Each point is reached from the start by the listed moves, each made once or not at all, plus a little noise. Say if it took an odd or an even number of moves. Then give how often each move was made.
In the rows, 128 means zero.

Moves:
(1): [201 114 121]
(2): [104 218 151]
Start: [148  97 134]
Points:
[196 171 149] => even (1, 1)
[144  95 134] => even (0, 0)

Moves:
(1): [167  93 162  81 165 122  98 149]
(2): [127 187 133  92 136 134 137 135]
(3): [ 86 105 220 151 148  96 115 124]
(4): [152 153 122 151 114 133  90  93]
(5): [135 131 123 132 181 121 159 106]
(6): [113 113 154 129 109 202 105 124]
Start: [127 141 161 122 138  74 123 124]
Points:
[ 96 186 249 111 225  42 154 105] => odd (0, 1, 1, 0, 1, 0)
[139 146 154 124 192  67 159 102] => odd (0, 0, 0, 0, 1, 0)
[123 194 191  93 177 149 137 113] => odd (0, 1, 0, 0, 1, 1)

Moves:
(1): [149 126 121 127 137 114 127 108 143 165 131 113 148 132]
(2): [147 148 153 112 122 119 120 130 117 131  82 147 147 130]
(3): [104 102 143 136 131 163 135 111 108 143 119 119 145 122]
(4): [146 141 149 164 116 105 122  97 129 103 131 117 118 130]
(5): [140 116 131 141 163 119 136 134 125 122 118 134 124 142]
(6): [163 145 107 149 130 149 120 140 113 132 136 118 127 135]
(7): [131 117 127 115 108 144 166 118 119 128 135 114 108 132]
(8): [137 105 131 138 101  94 127 158 135 140 111 102 145 148]
(9): [129 108 139 134 130 158 140 146 166 135 114 122 127 125]
(10): [ 93 150 109 146 122 120 133 131 117 154 103  95 120 143]
(11): [131 153 159 129 144 102 163 169 132 116 176 102 141 121]
Start: [138  87 121 145 132  94 120 124 123 150 134  95 108 123]
Points:
[239  85 156 190  83  84 149 124 148 192  80  34 134 160] => odd (1, 1, 0, 1, 0, 1, 1, 1, 1, 0, 0)
[204  35 145 207  87 123 163 104 142 197 116   7 137 154] => odd (1, 0, 1, 1, 0, 1, 1, 1, 1, 0, 0)
[193  61 181 191 113  54 125 151 165 138  51  79 131 157] => odd (0, 1, 0, 1, 1, 0, 0, 1, 1, 0, 0)
[164  74 160 144 100  50 191 184 129 151 175  30 114 143] => odd (0, 0, 0, 0, 0, 0, 1, 1, 0, 0, 1)
[140  79 140 217  82  63 130 145 158 177  80  11  97 163] => even (0, 0, 0, 1, 0, 0, 0, 1, 1, 1, 0)
[127 100 138 138 103 122 174 131 126 187  59  62 101 133] => even (0, 1, 0, 0, 0, 0, 1, 0, 1, 1, 0)

Moves:
(1): [141 131 135 127 134 115 120 133 129 128 144 123 126 122 138 127 113 121
 110 122]
(2): [139 141 129 123 127 109 120 123 116 124 116 119 106 127 131 131 130 130
 126 119]
(3): [120 109 151 148  98  98 123 160 134 134 137 113 115 136 126  91  98 134
 127  98]
(4): [119 142 133 136 119 139 129 122 135 144 140 133 100 153 136 131 107 127
 129 140]
(5): [116 112 124  97 143 127 139 111 148 112 125 145 142 109 119 105 116 116
 151 142]
(6): [151 132 135 129 116 149 150 134 128 127 122 117 141 135 126 129 118 125
 137 112]
(7): [134 135 129 134 124 113 129 150 110 112 121 124 118 127 115 128 130  97
 104 138]
(8): [138 172 134 116 115 129 106 161 149 109  75 136 177 114 126 119 108 104
 141 132]
(9): [126 145 123 144 128 142 135 124 140 133 139 125 126 115 137  93 126 142
 134 108]
(10): [127 140 138 122 118 134 136 128 135 158 124 153 121 125 124 134 119 144
 117 145]
(11): [150 128 122 113 131 121 116 170 136 126 156 116 130 116 130 149 121 138
 153 139]
(12): [152 139 134 117 138 131 102 123 124 126 143 165 143 136 131 107 145 143
 153 133]
(13): [124 113 126 149 147 122 124 118 112 152 165 130 119 116 109 139 105 108
 133 106]
(14): [122 151 115 118 118 123 109 124 141 132 140 124 116 143 138 120 146 111
 129 120]
(15): [102 147 152 108 110 125 128 113  93 119 131 104 178 165 158 130 161 160
 148 119]
(16): [126 129 161 129 124 134 141 145 141 123 136 133 119 126 123 154 132 136
 133 126]
(17): [122 125 129 136 143 127 136 113 127 136 118 117 136 127 137 117 156 130
 141 124]
(18): [144 139 121 117 138 130 117 117 144 106 135 111 139 109  94 108 134 132
 115 147]
Start: [127 131 106 132 168 112 120 120 135 125 134 158 146 108 124 153 127 132
 150  89]
Points:
[132 173 142 125 156  56 115 106 123 101 188  76 174 103 114  38 124 100
 170   8] => even (1, 1, 1, 0, 1, 1, 1, 0, 1, 0, 0, 0, 1, 1, 1, 0, 1, 1)
[141 249 137  81 118  52  53 192 173  66 157  96 184 109 135  48  78 108
 180  78] => even (1, 1, 1, 1, 1, 0, 1, 1, 1, 0, 1, 0, 0, 1, 1, 0, 0, 1)
[166 147 179 175 137  84 115 172 110 139 190 163  82 141  95 142  71 108
 171  40] => even (0, 1, 1, 1, 0, 1, 1, 0, 0, 0, 0, 1, 1, 0, 0, 1, 0, 0)

Moves:
(1): [131 129 106 114 143 116 125 125 132 136 136 117 128 135 123 128 130 119
 127 113 139 136 127 138]
(2): [128 117 134 125 131 127 131 119 143 138 146 123 131 123 103 124 130 130
 130 124 138 130 127 132]
(3): [133 123 117 118 140 124 135 127 131 130 121 132 129 134 128 130 142 131
 116 119 119 116 128 120]
(4): [122 119 142 126 134 129 122 119 133 133 130 132 128 115 131 120 116 122
 134 121 132 124 131 126]
(5): [122 120 147 114 138 118 120 122 133 128 133 132 123 116 126 134 135 120
 124 142 145 116 116 122]
(6): [131 133 143 136 117 126 114 142 135 130 148 144 123 132 129 133 122 124
 137 118 133 141 130 108]
(7): [112 135 142 140 126 123 134 129 132 138 141 134 135 128 133 127 126 141
 119 136 130 124 144 125]
(8): [110 136 138 135 126 140 147 140 154 141 133 124 118 135 122 130 134 108
 130 148 136 121 123 129]
(9): [132 120 140 134 130 118 136 121 128 129 143 138 119 126 132 150 124 122
 155 125 118 129 132 131]
(10): [134 155 114 120 134 107 149 129 125 137 134 132 153 125 136 124 126 104
 134 121 129 110 139 123]
(11): [127 130 151 126 126 121 128 123 124 126 148 131 141 120 133 125 147 139
 122 111 127 126 136 139]
(12): [121 111 124 138 101 130 122 148 125 123 129 133 131 120 133 124 133 144
 135 126 142 117 102 147]
(13): [110 128 140 139 132 139 144 141 125 120 118 117 120 129 138 142 128 131
 139 145 123 127 132 111]
(14): [122 124 124 119 129 131 146 111 127 125 129 134 128 133 134 123 135 148
 129 118 122 132 131 134]
(15): [138 119 129 127 128 127 139 127 114 123 145 124 132 137 144 126 131 117
 130 120 140 122 117 117]
(16): [126 116 141 110 114 110 138 121 130 139 132 140 107 111 123 119 117 126
 122 126 121 136 122 135]
(17): [125 117 132 129 131 125 136 126 130 119 135 143 123 126 121 129 133 148
 129 127 121 139 150 144]
(18): [122 125 126 139 131 130 140 132 133 119 132 130 142 130 134 123 124 123
 145 129 115 129 119 128]
(19): [136 119 130 115 114 133 141 126 137 131 132 125 129 136 138 132 136 126
 125 122 120 125 134 127]
(20): [127 124 132 126 134 134 129 130 113 134 125 134 123 128 108 154 139 113
 114 144 116 139 128 113]
(21): [133 128 125 127 130 111 140 106 134 114 115 126 125 107 151 112 126 109
 130 119 135 143 137 126]
(22): [112 126 120 131 142 118 121 118 122 121 119 125 139 125 110 125 121 121
 124 121 126 115 137 136]
(23): [129 140 137 138 122 120 131 133 135 136 121 135 130 131 127 128 114 129
 144 128 128 139 132 140]
(24): [121 138 133 136 133 123 140 131 126 119 136 129 126 125 131 141 119 134
 114 117 133 136 133 132]
Start: [120 114 116 152 139 136 129 120 120 134 115 103  92 134 150 112 125 112
 126 129 117 126 126 139]
Points:
[ 88  82 126 131 168  64 206  93 129 122 179 151 136 109 185 121 142  76
 118  66 139 115 152 129] => odd (1, 0, 1, 1, 1, 1, 1, 0, 0, 1, 0, 1, 0, 1, 1, 0, 1, 1, 1, 1, 1, 1, 0, 1)
[ 83  96 125 119 181  75 201  65 123 106 125 116  79 101 159 108 142 138
 100  63 104 153 179 174] => even (1, 0, 1, 0, 0, 0, 0, 0, 0, 0, 1, 0, 1, 1, 0, 1, 1, 0, 0, 0, 1, 1, 0, 1)
[126 107 155 142 155  86 223  80 156 138 202 146 104 124 180 109 167  82
 159  74 126 129 167 137] => odd (0, 1, 1, 0, 0, 1, 0, 1, 1, 1, 1, 0, 0, 1, 1, 0, 1, 0, 0, 0, 1, 0, 0, 0)
[ 86  68 181 146 122 105 204  91 166 161 210 149  69 140 135 126 128 114
 148 107 114 131 165 148] => odd (0, 1, 0, 0, 0, 1, 1, 1, 1, 0, 0, 0, 0, 1, 1, 1, 1, 0, 1, 0, 0, 1, 0, 0)
[ 49 146 195 168 172  69 232  77 167 143 168 119 115  92 163 132 126  84
 155 119 143 110 184 157] => odd (0, 1, 0, 0, 1, 0, 1, 1, 1, 1, 1, 0, 1, 1, 0, 0, 0, 0, 0, 0, 1, 1, 1, 1)
[117 127 146 134 136  64 207 110 145 160 171 126 118 122 161 107 129   7
 149  84 121 141 139 133] => odd (1, 0, 0, 0, 0, 1, 0, 1, 0, 1, 1, 0, 0, 0, 1, 1, 0, 1, 1, 1, 1, 1, 1, 0)
[112  69 120 147 143 132 168 106 123 129 157 114 102 124 161 101 134 143
 117  77 147 106  98 154] => odd (0, 1, 1, 1, 0, 0, 0, 0, 0, 0, 0, 1, 0, 1, 1, 0, 0, 0, 0, 0, 0, 0, 0, 1)
[ 82  67 172 124 131  65 151 111 155 150 207 144  94 101 119 120 151 152
  88  68 145 122 148 182] => odd (1, 1, 1, 0, 1, 1, 1, 0, 0, 0, 1, 1, 0, 0, 0, 1, 1, 0, 1, 0, 0, 1, 0, 1)
